Each wall is flat, endless, passes through zero and stands at right angles to its row. A trip goes straight from one point to another. List the walls that it crosses, first one first.

Walls:
(1): -0.18 +0.09 +0.58
(2): +0.13 +0.17 -0.05
(3): -0.34 -0.11 +0.54
(4): +0.37 -0.57 -0.26
(5): +0.26 +0.33 +0.14
(6): -0.21 +0.13 -0.01
(7): -0.22 -0.11 -0.66
(8): -0.10 +0.34 +0.43
(9): +0.19 -0.28 -0.39
Trips:
+0.08 +0.23 -0.54 to -0.16 -0.38 -0.14 => 5, 2, 6, 3
-0.01 -0.30 -0.16 to +0.31 -0.35 -0.48 => 2
+0.80 +0.06 +0.18 to +0.68 +0.42 +0.34 => 1, 9, 4
+0.40 +0.10 +0.22 to -0.52 +0.28 -0.23 => 4, 6, 7, 3, 5, 1, 2

Walls:
(1): +0.02 -0.48 -0.12 -0.46 -0.10 +0.15 -0.08 -0.17 +0.06 +0.22 +0.01
(2): +0.12 +0.64 -0.22 -0.44 +0.04 -0.19 +0.35 +0.13 -0.39 -0.07 -0.05
(3): +0.18 +0.13 +0.68 +0.03 -0.42 -0.16 +0.13 +0.23 -0.83 -0.26 +0.73
(4): +0.15 +0.03 -0.05 -0.10 +0.40 +0.63 -0.25 +0.53 -0.28 +0.20 +0.35
(5): +0.61 -0.19 -0.07 +0.26 -0.22 -0.37 +0.14 +0.03 +0.07 -0.58 +0.01
(6): -0.13 +0.37 +0.44 -0.42 -0.23 -0.48 -0.12 +0.23 +0.20 +0.07 +0.06
(7): -0.30 +0.42 +0.32 -0.01 -0.25 +0.35 +0.20 +0.09 +0.31 +0.04 -0.18
Trips:
-0.19 +0.62 -0.16 -0.32 -0.30 -0.07 -0.04 +0.33 -0.33 +0.42 -0.45 to +0.34 -0.39 -0.57 -0.26 +0.07 -0.36 -0.23 +0.10 -0.90 -0.17 +0.61 => 3, 7, 1, 5, 6
-0.30 +0.60 +0.30 -0.36 +0.28 +0.03 +0.11 +0.70 -0.13 -0.29 +0.16 to -0.43 +0.13 -0.24 +0.66 +0.30 +0.24 -0.41 -0.24 +0.29 -0.24 +0.84 => 2, 6, 7, 3
-0.85 +0.29 +0.32 -0.36 +0.35 -0.59 +0.06 -0.85 +0.79 +0.30 -0.14 to -0.62 -0.29 +0.01 +0.24 -0.49 -0.10 +0.30 -0.41 -0.17 +0.15 -0.38 => 6
-0.36 +0.49 -0.04 +0.23 +0.13 -0.09 -0.31 -0.05 +0.52 +0.24 -0.06 to +0.24 +0.15 +0.18 +0.19 -0.22 +0.00 +0.20 +0.22 +0.10 -0.25 -0.24 => 5, 2, 3

Walls:
(1): -0.03 +0.20 +0.17 -0.16 -0.15 -0.04 +0.49 -0.08 -0.11 -0.14 +0.11 -0.29
 +0.05 +0.37 +0.05 +0.00 -0.05 -0.15 +0.05 -0.14 +0.68 -0.32 -0.03 +0.11
 +0.45 -0.27 +0.18 +0.08 -0.14 +0.15 +0.47 -0.03
(2): -0.46 +0.36 -0.04 +0.19 +0.14 +0.34 +0.14 +0.37 -0.19 -0.05 +0.31 -0.46
 -0.46 -0.57 +0.27 +0.14 +0.21 +0.19 +0.23 -0.39 -0.58 +0.21 -0.26 +0.97
 +0.55 +0.77 +0.65 +0.63 -0.07 -0.29 +0.52 -0.55
(3): -0.46 +0.08 +0.41 +1.04 +0.13 -0.16 +0.07 -0.31 -0.50 -0.44 +0.23 -0.02
 -0.08 -0.18 +0.31 +0.15 -0.32 -0.24 +0.23 -0.26 -0.32 +0.13 +0.02 +0.20
 -0.23 +0.47 -0.02 -0.29 +0.06 +0.03 -0.29 -0.07
(4): +0.06 +0.13 +0.16 +0.45 -0.68 -0.02 -0.52 -0.65 +0.31 -0.41 +0.38 -0.43
 +0.29 +0.11 -0.04 -0.08 +0.34 -0.59 -0.06 -0.29 -0.34 +0.12 +0.29 +0.43
 +0.67 -0.08 +0.63 -0.17 +0.21 +0.07 +0.31 +0.62
(5): -0.59 -0.25 -0.23 +0.35 -0.14 +0.39 +0.09 -0.31 +0.32 -0.16 -0.16 -0.22
 -0.32 -0.28 -0.50 -0.31 -0.04 -0.26 +0.34 -0.01 +0.63 -0.05 +0.04 +0.51
 -0.09 +0.28 -0.37 -0.44 -0.07 +0.23 +0.29 -0.56
(6): -0.65 -0.48 +0.30 +0.16 -0.44 +0.31 +0.26 +0.64 +0.42 +0.20 +0.31 -1.08
 -0.17 -0.34 +0.44 +0.01 -0.40 -0.10 +0.24 -0.08 +0.05 -0.27 +0.33 +0.05
 +0.65 -0.17 +0.04 +0.84 -0.54 +0.11 +0.18 -0.35
(7): -0.14 +0.03 -0.20 -0.29 -0.20 +0.22 +0.44 -0.17 -0.56 -0.01 +0.12 +0.05
 +0.14 +0.26 +0.33 +0.42 +0.03 +0.22 +0.43 +0.00 +0.00 -0.01 +0.45 -0.12
 +0.04 -0.47 +0.50 -0.44 +0.66 +0.19 +0.01 +0.12
(8): -0.46 -0.03 -0.16 +0.06 +0.05 -0.48 -0.70 +0.27 +0.06 -0.18 +0.43 -0.64
 +0.07 +0.24 +0.07 -0.14 +0.05 -0.27 -0.04 -0.50 -0.38 +0.14 +0.22 +0.07
 -0.40 -0.09 +0.08 +0.15 +0.56 +0.11 +0.33 +0.38
(9): -0.42 -0.21 -0.03 +0.32 +0.27 +0.11 +0.45 -0.02 -0.08 -0.08 -0.46 +0.34
 -0.88 -0.10 -0.45 -0.33 -0.18 +0.47 +0.20 -0.21 +0.47 -0.08 -0.32 -0.35
 +0.18 -0.12 -0.86 -0.08 -0.35 +0.00 -0.42 +0.24
(10): -0.10 +0.46 +0.20 -0.08 +0.99 -0.57 +0.11 -0.07 +0.47 +0.03 -0.79 -0.23
 -0.39 +0.04 +0.28 +0.14 -0.38 +0.16 +0.10 +0.69 +0.26 +0.10 -0.15 +0.25
 +0.27 +0.45 -0.15 -0.64 +0.72 -0.09 +0.34 -0.58
(11): +0.08 +0.26 +0.05 -0.10 -0.08 -0.18 -0.47 -0.46 -0.09 -0.20 -0.26 +0.13
 +0.42 +0.40 +0.18 -0.03 +0.11 -0.08 -0.30 -0.09 -0.27 -0.25 +0.22 +0.28
 -0.24 +0.06 +0.01 +0.31 +0.17 -0.23 +0.21 -0.35
(12): -0.28 +0.32 +0.25 +0.36 +0.37 -0.67 -0.15 -0.16 +0.71 +0.01 +0.28 -0.30
 +0.12 -0.20 +0.01 +0.07 -0.20 -0.01 +0.22 -0.44 +0.04 +0.64 -0.52 -0.02
 -0.12 -0.05 -0.35 -0.21 +0.19 +0.11 -0.01 +0.23
Trips:
-0.15 -0.17 +0.03 +0.34 +0.39 +0.02 -0.01 +0.79 -0.28 -0.23 -0.27 -0.12
 +0.20 -0.07 +0.08 -0.09 -0.35 -0.02 +0.12 +0.16 -0.15 -0.13 +0.01 +0.31
 -0.28 -0.42 +0.09 +0.22 +0.30 -0.02 -0.01 -0.02 to -0.07 -0.26 -0.16 -0.07 +0.06 -1.06 -0.46 +0.50 -0.04 -0.27 -0.05 -0.02
 +0.22 +0.45 -0.12 -0.44 +0.04 -0.70 +0.15 -0.52 -0.49 +0.54 -0.18 +0.61
 +0.10 -0.71 -0.18 -0.22 +0.80 +0.31 +0.27 +0.02 => 11, 12, 4, 6, 2
-0.32 +0.73 -0.06 +0.39 -0.10 +0.27 +0.01 +0.23 -0.14 +0.29 -0.13 +0.53
 +0.34 +0.15 +0.49 -0.29 -0.30 +0.12 +0.00 +0.16 -0.14 +0.18 -0.19 +0.18
 -0.16 +0.64 +0.62 -0.48 -0.39 -0.26 +0.28 -0.09 to -0.24 +0.28 +0.70 +0.81 +0.37 +0.02 -0.16 -0.61 -0.07 +0.25 -0.11 -0.02
 +0.10 -0.27 +0.20 +0.14 -0.97 -0.69 -0.35 -0.64 -0.22 -0.65 +0.53 +0.07
 +0.05 -0.07 -0.07 -0.32 +0.30 -0.12 -0.24 -0.16 => 4, 5, 12, 7, 8, 6, 2

Walls:
(1): +0.24 -0.02 -0.26 -0.49 -0.05 -0.04 -0.49 -0.16 +0.40 -0.03 -0.31 +0.47
 +0.26 -0.06 +0.29 +0.34 +0.37 -0.43 -0.85 -0.41 -0.32 +0.36 +0.22 +0.73
 +0.35 -0.24 +0.07 +0.00 -1.07 -0.03 -0.23 +0.04 -0.14 -0.17 -0.11 -0.17
 -0.02 -0.06 +0.03 +0.90 -0.13 +0.06 -0.18 +0.37 -0.90 -0.28 -0.02 -0.19
(2): +0.43 -0.19 -0.27 -0.04 -0.20 +0.27 -0.12 -0.56 +0.02 +0.35 -0.25 -0.42
 +0.09 -0.13 +0.60 +0.44 +0.09 -0.36 -0.45 -0.17 -0.14 -0.30 -0.69 -0.05
 -0.05 -0.25 -0.09 +0.14 +0.01 +0.27 +0.28 -0.11 +0.06 -0.39 -0.24 +0.12
 +0.10 +0.42 +0.24 -0.47 +0.00 -0.08 +0.48 +0.38 -0.20 +0.04 -0.08 +0.48
(3): +0.19 -0.03 +0.36 -0.25 -0.35 -0.66 -0.04 -0.16 -0.25 -0.45 +0.18 -0.13
 -0.09 -0.19 +0.50 -0.22 -0.01 -0.63 +0.54 -0.28 +0.50 +0.50 -0.54 +0.09
 -0.03 +0.20 -0.08 +0.13 -0.25 -0.51 +0.34 -0.32 -0.38 +0.24 +0.55 -0.46
 +0.07 +0.20 -0.09 +0.61 -0.13 +0.53 -0.29 -0.06 -0.32 -0.52 +0.09 -0.38
(4): +0.14 +0.30 +0.13 +0.11 -0.03 +0.09 +0.61 +0.12 -0.35 +0.13 +0.19 +0.22
 +0.19 +0.23 +0.26 -0.18 -0.33 +0.30 -0.01 +0.43 +0.11 +0.28 -0.85 +0.01
 -0.16 -0.16 -0.65 +0.61 -0.28 +0.74 +0.49 +0.41 +0.22 -0.47 -0.29 +0.31
 +0.60 +0.17 +0.11 -0.41 -0.36 -0.53 -0.16 -0.22 +0.41 -0.62 -0.07 -0.03
(5): +0.22 -0.05 +0.17 -0.15 +0.46 +0.58 -0.08 +0.23 +0.15 +0.11 -0.25 +0.35
 -0.06 +0.42 -0.25 +0.12 +0.44 +0.08 -0.87 -0.16 +0.21 +0.16 -0.34 +0.25
 -0.31 +0.49 -0.04 +0.04 +0.08 -0.27 -0.02 -0.04 +0.42 -0.05 -0.39 +0.63
 +0.47 -0.07 +0.79 +0.00 -0.03 +0.59 +0.35 -0.07 +0.37 +0.67 +0.45 +0.48
(6): -0.32 -0.27 +0.15 +0.34 -0.08 +0.06 +0.22 +0.21 +0.06 -0.58 +0.28 +0.16
 -0.37 +0.15 +0.16 -0.39 +0.77 +0.46 -0.67 +0.06 +0.02 +0.24 -0.02 -0.22
 -0.27 -0.11 +0.21 +0.26 +0.24 +0.70 +0.30 +0.17 -0.24 -0.13 +0.23 +0.24
 +0.95 -0.08 -0.27 +0.73 +0.14 +0.19 -0.22 -0.46 +0.22 +0.03 -0.32 -0.09
(7): +0.92 +0.34 +0.73 +0.31 +0.31 -0.66 +0.09 -0.18 -0.21 -0.14 +0.45 -0.33
 +0.32 +0.05 +0.12 -0.65 +0.24 -0.60 +0.09 +0.23 +0.21 -0.37 +0.12 -0.15
 +0.15 +0.46 -0.38 +0.42 +0.10 +0.09 -0.17 +0.15 +0.00 -0.54 +0.57 -0.18
 +0.63 +0.69 -0.29 +0.27 +0.34 +0.08 +0.21 +0.74 +0.20 +0.31 +0.28 -0.64
(8): -0.19 -0.39 -0.07 -0.25 +0.08 -0.08 -0.41 +0.37 +0.16 -0.42 -0.54 -0.17
 -0.37 +0.57 +0.18 +0.43 -0.14 -0.33 +0.29 +0.47 +0.25 +0.25 +0.02 +0.29
 +0.18 +0.09 -0.47 -0.35 -0.46 -0.21 -0.02 -0.08 +0.33 -0.07 +0.19 -0.04
 +0.43 -0.02 +0.73 +0.21 +0.18 -0.28 +0.34 +0.13 +0.40 -0.08 -0.05 +0.19
(9): -0.33 +0.17 -0.13 +0.41 +0.23 +0.22 +0.36 -0.21 +0.59 -0.21 +0.34 +0.34
 -0.78 +0.15 +0.40 +0.37 -0.50 +0.14 +0.06 +0.14 +0.67 -0.15 +0.12 -0.19
 -0.65 -0.04 -0.21 -0.24 +0.13 -0.43 +0.15 -0.15 +0.22 -0.76 +0.40 -0.40
 -0.33 +1.28 +0.11 +0.66 +0.09 +0.51 +0.24 +0.31 +0.49 -0.99 +0.01 -0.54
(10): +0.21 -0.21 +0.14 -0.01 +0.18 +0.54 +0.07 -0.15 -0.12 -0.07 -0.19 +0.16
 -0.20 +0.52 -0.39 +0.04 +0.32 -0.06 -0.33 +0.19 -0.22 -0.08 +0.06 +0.18
 +0.27 -0.20 -0.27 -0.21 +0.17 +0.20 +0.21 -0.18 +0.56 -0.25 -0.57 +0.49
 -0.32 -0.33 +0.05 +0.28 +0.29 -0.35 -0.27 -0.16 +0.52 -0.21 -0.01 -0.10
(11): +0.36 +0.48 -0.02 -0.36 +0.09 -0.07 -0.47 -0.82 -0.02 -0.22 +0.37 +0.06
 +0.38 +0.10 +0.08 -0.21 +0.18 +0.11 -0.34 +0.11 +0.36 -0.85 -0.47 +0.08
 -0.34 -0.76 -0.11 +0.30 +0.31 +0.09 +0.22 -0.22 +0.46 -0.17 -0.45 -0.24
 +0.62 +0.33 -0.14 -0.63 -0.03 -0.11 -0.02 +0.11 -0.23 -0.58 +0.01 +0.41
Trips:
+0.12 +0.22 +0.06 -0.03 +0.13 -0.21 -0.26 +0.29 +0.47 -0.22 -0.23 -0.24
 -0.41 -0.19 +0.40 +0.55 -0.19 +0.08 -0.24 -0.30 -0.29 -0.33 -0.31 +0.15
 +0.20 +0.48 +0.27 +0.51 +0.16 -0.13 -0.40 -0.50 -0.48 +0.23 +0.02 -0.25
 -0.18 +0.16 +0.24 -0.68 -0.01 +0.79 -0.17 +0.14 +0.02 -0.58 +0.60 +0.06 to +0.18 +0.14 +0.07 -0.55 +0.35 -0.27 -0.17 +0.92 +0.43 -0.08 +0.47 -0.37
 -0.16 -0.39 +0.18 +0.05 -0.06 +0.13 -0.32 +0.24 +0.31 -0.06 -0.41 -0.13
 +0.06 -0.26 +0.36 +0.09 +0.14 +0.04 -0.35 -0.05 +0.14 -0.03 +0.53 -0.68
 -0.71 -0.02 +0.29 +0.70 -0.12 -0.43 -0.27 +0.28 +0.01 +0.11 +0.22 +0.62 => 8, 11, 5, 2, 7
+0.01 +0.00 -0.12 -0.14 +0.35 -0.08 +0.04 +0.29 +0.46 -0.20 +0.08 -0.28
 -0.07 +0.20 +0.39 +0.30 +0.04 -0.19 -0.54 +0.82 -0.03 -0.42 +0.14 -0.28
 +0.33 -0.23 -0.03 +0.34 -0.04 +0.12 +0.12 -0.05 -0.09 +0.33 -0.05 +0.20
 -0.08 +0.30 +0.56 +0.48 -0.26 +0.39 -0.04 -0.03 +0.21 +0.37 -0.07 +0.66 to +0.23 -0.67 -0.22 -0.35 -0.07 +0.08 -0.46 +0.43 -0.67 -0.67 +0.26 -0.31
 -0.48 +0.23 -0.23 +0.04 +0.56 -0.21 -0.39 +0.15 +0.22 +0.37 +0.03 +0.39
 -0.20 -0.22 +0.11 -0.45 -0.28 +0.25 +0.63 -0.56 -0.21 +0.24 -0.14 -0.02
 -0.20 -0.49 -0.06 -0.16 -0.18 +0.42 +0.52 -0.57 +0.05 +0.06 -0.15 +0.48 => 9, 11, 3
